Each row of a before or after table is a point. One or more steps were done to the points. Then noise was added and the rows were shuffled. The steps act on how far a point lies along the listed directions, d1 being the first. Name the steps. A step turns or swaps two directions, mirrors them in a line or flattens them onto one, adds a multiple of one to another, or multiplies one. Angles are multiples of 10 degrees, from the lower direction toward the higher: turns from -170 to 170, lines from 10 to 170 but not 90. Use the fewest steps. Two steps may share a direction if one is a turn and the other turns, adds or multiplies; they go together, in the order done. Otherwise the lowest direction goes first.

Directions:
(1): | .42 | .21 |
(2): | -.21 |  .42 |
Before:
| -.25 | -.49 |
| -.22 | -.45 |
| -.04 | -.65 |
|  .20 | -.10 |
| -.06 | -.15 |
|  .21 | -.09 |
|  .26 |  .66 |
|  .31 |  .49 |
|  .22 |  .25 |
|  .16 | -.31 |
After (10 x 2):
| -.26 | -.20 |
| -.03 | -.21 |
| -.60 | -.17 |
|  .57 | -.14 |
| -.01 | -.23 |
| -.51 |  .05 |
| -.53 |  .04 |
|  .31 | -.12 |
|  .67 | -.03 |
| -.15 |  .01 |
Steps: turn d1 and d2 by -70 degrees

Directions:
(1): | -.16 |  .32 |  .40 | -.57 |  .14 |  .14 |
(2): |  .41 |  .40 | -.18 |  .16 |  .32 |  .41 |
Before:
| -.02 | -.12 |  .09 |  .17 |  .18 |  .22 |
| -.43 |  .10 |  .44 | -.57 | -.14 | -.22 |
| -.34 | -.47 | -.19 |  .13 | -.15 | -.44 |
|  .21 |  .47 |  .25 | -.22 |  .38 |  .43 |
| -.08 |  .25 |  .20 | -.37 |  .25 |  .16 |
| -.25 | -.35 | -.22 | -.31 | -.24 | -.26 |
| -.22 | -.69 | -.09 |  .42 | -.33 | -.40 |
|  .20 |  .38 |  .23 | -.39 |  .14 |  .45 |
| -.09 | -.08 |  .18 | -.30 | -.19 | -.31 |
| -.26 | -.33 |  .08 |  .21 | -.21 | -.25 |
| -.52 | -.22 |  .28 | -.48 |  .09 | -.06 |
| -.46 | -.07 |  .27 | -.24 | -.31 | -.19 |
|  .61 |  .83 |  .02 | -.22 |  .53 |  .74 |
|  .08 | -.33 | -.39 |  .72 | -.31 | -.18 |
After:
|  .51 |  .85 |  .13 | -.38 |  .52 |  .68 |
| -.20 | -.42 | -.27 | -.25 | -.25 | -.25 |
|  .13 |  .47 |  .34 | -.32 |  .35 |  .40 |
| -.03 | -.13 |  .11 |  .16 |  .20 |  .26 |
| -.53 | -.28 |  .26 | -.44 |  .07 | -.16 |
| -.20 | -.34 |  .04 |  .27 | -.22 | -.24 |
|  .14 |  .33 |  .26 | -.46 |  .12 |  .45 |
| -.14 | -.68 | -.17 |  .51 | -.33 | -.34 |
| -.07 | -.10 |  .14 | -.26 | -.21 | -.36 |
| -.25 | -.49 | -.27 |  .23 | -.15 | -.41 |
| -.48 | -.01 |  .41 | -.51 | -.19 | -.30 |
| -.10 |  .19 |  .21 | -.42 |  .17 |  .12 |
| -.46 | -.11 |  .22 | -.15 | -.35 | -.21 |
|  .17 | -.26 | -.43 |  .74 | -.26 | -.09 |
Steps: turn d1 and d2 by -10 degrees

Directions:
(1): | -.16 |  .42 |  .37 | -.10 |  .07 |  .33 |  .10 |  .69 | -.10 | -.06 | -.49 |
(2): | -.22 |  .11 | -.33 |  .73 |  .67 | -.03 |  .19 |  .05 | -.04 |  .12 | -.06 |
(3): |  .10 | -.44 | -.54 | -.11 | -.03 |  .36 | -.24 |  .60 |  .22 |  .28 |  .15 |
(4): | -.06 | -.56 |  .41 |  .18 | -.04 | -.50 | -.14 |  .16 | -.11 |  .48 | -.37 |
(5): | -.84 | -.17 |  .29 | -.23 |  .15 |  .06 |  .11 |  .04 |  .10 |  .07 |  .52 |
(6): | -.15 | -.07 | -.44 | -.55 |  .26 | -.28 |  .08 |  .02 | -.69 | -.06 | -.19 |
Before, 14 rows:
|  .16 | -.29 | -.56 |  .52 | -.37 | -.14 | -.21 | -.70 |  .60 |  .08 |  .56 |
|  .12 | -.08 | -.25 |  .37 |  .14 | -.19 | -.06 | -.94 |  .29 | -.21 |  .30 |
| -.23 | -.41 |  .69 | -.31 | -.09 | -.47 | -.19 | -.03 | -.25 |  .27 | -.26 |
|  .19 | -.05 |  .50 | -.35 | -.19 |  .00 |  .03 | -.31 |  .04 | -.04 | -.09 |
|  .31 |  .03 | -.27 |  .40 | -.14 | -.13 |  .12 | -.20 |  .24 |  .01 |  .28 |
|  .12 |  .13 | -.02 |  .05 | -.14 | -.26 |  .04 | -.81 |  .05 | -.34 |  .28 |
| -.59 | -.45 |  .06 | -.02 |  .43 | -.13 | -.10 |  .33 | -.30 |  .40 | -.13 |
| -.42 | -.08 |  .07 | -.16 |  .04 |  .05 | -.10 | -.03 | -.10 |  .06 |  .25 |
|  .35 |  .34 |  .09 |  .54 | -.11 |  .08 | -.07 | -.81 |  .51 | -.10 |  .37 |
|  .31 | -.02 | -.16 |  .16 | -.25 | -.05 | -.08 | -.18 |  .00 | -.07 | -.20 |
|  .11 |  .04 |  .14 | -.07 | -.11 |  .05 | -.02 | -.46 |  .20 | -.17 |  .24 |
| -.37 | -.25 |  .47 | -.32 |  .11 | -.44 |  .07 |  .32 | -.65 |  .34 | -.65 |
|  .29 | -.04 |  .23 | -.65 | -.37 | -.23 | -.09 | -.26 | -.40 | -.14 | -.13 |
|  .36 |  .21 |  .19 | -.02 | -.47 | -.13 | -.06 | -.56 |  .34 | -.06 |  .21 |
After, 14 rows:
|  .08 | -.33 | -.81 |  .21 | -.22 | -.29 | -.16 | -.69 |  .23 |  .05 |  .45 |
| -.41 | -.07 |  .12 | -.11 |  .01 |  .08 | -.11 | -.03 | -.03 |  .06 |  .26 |
| -.55 | -.44 |  .24 |  .20 |  .34 | -.02 | -.12 |  .32 | -.04 |  .42 | -.06 |
|  .23 |  .31 | -.24 |  .13 |  .09 | -.13 | -.01 | -.81 | -.01 | -.13 |  .23 |
| -.21 | -.41 |  .77 | -.20 | -.14 | -.43 | -.21 | -.04 | -.13 |  .28 | -.22 |
|  .11 |  .12 | -.06 |  .00 | -.12 | -.28 |  .05 | -.80 |  .01 | -.34 |  .27 |
| -.27 | -.21 |  .75 |  .03 | -.06 | -.27 |  .02 |  .31 | -.22 |  .38 | -.53 |
|  .16 | -.05 |  .46 | -.40 | -.16 | -.03 |  .04 | -.30 | -.02 | -.05 | -.11 |
|  .29 |  .18 |  .00 | -.25 | -.36 | -.25 | -.03 | -.56 |  .04 | -.09 |  .13 |
|  .34 |  .00 |  .41 | -.43 | -.48 | -.11 | -.11 | -.28 | -.11 | -.12 | -.05 |
|  .29 | -.02 | -.20 |  .12 | -.23 | -.06 | -.08 | -.18 | -.05 | -.07 | -.22 |
|  .09 | -.10 | -.35 |  .24 |  .21 | -.26 | -.05 | -.92 |  .12 | -.23 |  .26 |
|  .27 |  .00 | -.41 |  .23 | -.07 | -.22 |  .15 | -.19 |  .02 |  .00 |  .23 |
|  .08 |  .03 |  .04 | -.18 | -.05 | -.01 |  .01 | -.46 |  .04 | -.19 |  .19 |
Steps: multiply d6 by 0

Directions:
(1): | -.26 |  .17 | -.60 | -.22 | -.17 |  .24 | -.66 | -.35 |  .01 | -.01 | -.43 |  .27 | -.10 | -.17 |  .02 | -.08 | -.55 |  .46 |
(2): | -.01 | -.18 | -.51 |  .14 |  .49 | -.16 |  .16 |  .40 | -.08 |  .82 | -.15 |  .34 | -.14 |  .40 |  .29 | -.17 |  .17 |  .23 |
(3): |  .05 | -.51 |  .05 | -.02 |  .05 |  .50 | -.20 | -.13 | -.28 | -.22 |  .26 |  .02 | -.42 |  .38 | -.52 | -.73 |  .25 |  .11 |
(4): | -.25 | -.37 |  .43 | -.22 | -.08 |  .45 |  .40 | -.35 |  .44 |  .05 | -.06 |  .15 | -.49 |  .27 |  .52 |  .39 | -.11 |  .27 |
(5): |  .01 | -.12 |  .30 |  .16 |  .03 | -.26 |  .31 |  .48 | -.20 | -.41 | -.16 |  .38 | -.16 | -.03 |  .19 | -.45 | -.89 | -.07 |
(6): |  .58 |  .05 |  .17 | -.26 | -.05 | -.23 | -.09 | -.15 | -.33 | -.25 | -.56 |  .75 | -.27 |  .03 | -.05 |  .29 |  .47 | -.13 |
Before (9 x 18):
| -.23 | -.16 |  .85 | -.12 | -.49 |  .42 |  .29 | -.37 |  .48 | -.81 |  .11 | -.50 | -.16 | -.20 |  .20 |  .13 | -.60 | -.11 |
| -.08 |  .39 |  .53 | -.12 | -.31 | -.12 |  .28 | -.29 |  .62 | -.15 | -.17 | -.02 |  .19 | -.23 |  .40 |  .76 |  .01 | -.01 |
| -.44 | -.15 |  .20 |  .11 | -.26 |  .30 |  .13 |  .09 |  .40 | -.32 |  .30 | -.06 | -.44 |  .02 |  .06 | -.34 | -.88 |  .10 |
| -.19 |  .39 |  .16 | -.27 | -.03 | -.02 |  .04 | -.42 |  .47 | -.06 |  .20 | -.54 |  .55 | -.35 |  .28 |  .94 |  .17 | -.20 |
| -.03 | -.19 |  .07 |  .04 |  .19 |  .04 |  .22 | -.08 | -.22 |  .07 |  .20 |  .08 | -.11 |  .51 | -.21 | -.33 |  .31 |  .05 |
| -.02 |  .45 |  .36 |  .08 | -.41 | -.30 | -.20 | -.17 |  .28 | -.35 |  .02 | -.13 |  .26 | -.28 |  .12 |  .60 | -.36 | -.09 |
|  .19 |  .03 |  .22 |  .18 |  .14 | -.15 |  .34 |  .49 | -.21 |  .17 |  .42 | -.20 |  .22 |  .07 | -.05 | -.38 |  .33 | -.30 |
|  .20 | -.08 |  .22 | -.11 |  .14 | -.10 |  .15 |  .15 | -.26 | -.15 |  .12 |  .02 | -.32 |  .01 | -.39 | -.29 |  .04 | -.09 |
|  .11 | -.34 |  .13 |  .29 |  .33 | -.28 |  .58 |  .60 | -.08 |  .19 |  .23 |  .32 | -.06 |  .42 | -.05 | -.45 |  .33 | -.17 |
After:
| -.02 | -.16 |  .29 |  .03 |  .06 |  .04 |  .27 | -.11 | -.22 | -.16 |  .28 | -.02 | -.05 |  .39 | -.26 | -.31 |  .21 | -.08 |
| -.20 |  .04 | -.24 | -.21 | -.32 |  .57 | -.37 | -.58 |  .51 |  .20 |  .22 | -.21 | -.39 |  .11 | -.21 |  .33 |  .45 |  .20 |
|  .28 |  .15 |  .38 |  .05 | -.09 | -.09 |  .15 |  .20 | -.19 | -.05 |  .44 | -.28 |  .25 | -.06 | -.22 | -.17 |  .56 | -.37 |
| -.12 |  .47 |  .05 |  .02 | -.31 | -.25 | -.36 | -.17 |  .24 | -.07 | -.13 | -.03 |  .19 | -.24 |  .21 |  .57 | -.41 |  .12 |
| -.18 |  .02 |  .34 | -.38 | -.56 |  .68 | -.27 | -.93 |  .54 | -.51 | -.11 | -.41 | -.23 | -.23 |  .06 |  .52 | -.06 |  .16 |
| -.05 | -.25 |  .27 |  .25 |  .14 | -.04 |  .54 |  .29 |  .13 |  .04 |  .61 | -.30 |  .19 |  .23 | -.24 | -.21 |  .64 | -.29 |
| -.02 | -.01 |  .17 | -.09 |  .05 |  .08 |  .03 |  .01 | -.07 | -.14 |  .39 | -.41 | -.17 | -.08 | -.49 | -.27 |  .01 | -.05 |
| -.18 |  .36 |  .37 | -.06 | -.23 | -.16 |  .26 | -.13 |  .55 | -.08 | -.29 |  .16 |  .11 | -.19 |  .49 |  .55 | -.37 |  .12 |
|  .20 |  .33 |  .25 | -.41 |  .03 | -.37 |  .07 | -.18 |  .01 | -.39 | -.49 |  .44 |  .16 | -.30 |  .46 |  .76 | -.28 | -.16 |
Steps: turn d1 and d2 by 30 degrees; add -0.3 times d3 to d2; turn d5 and d6 by -130 degrees
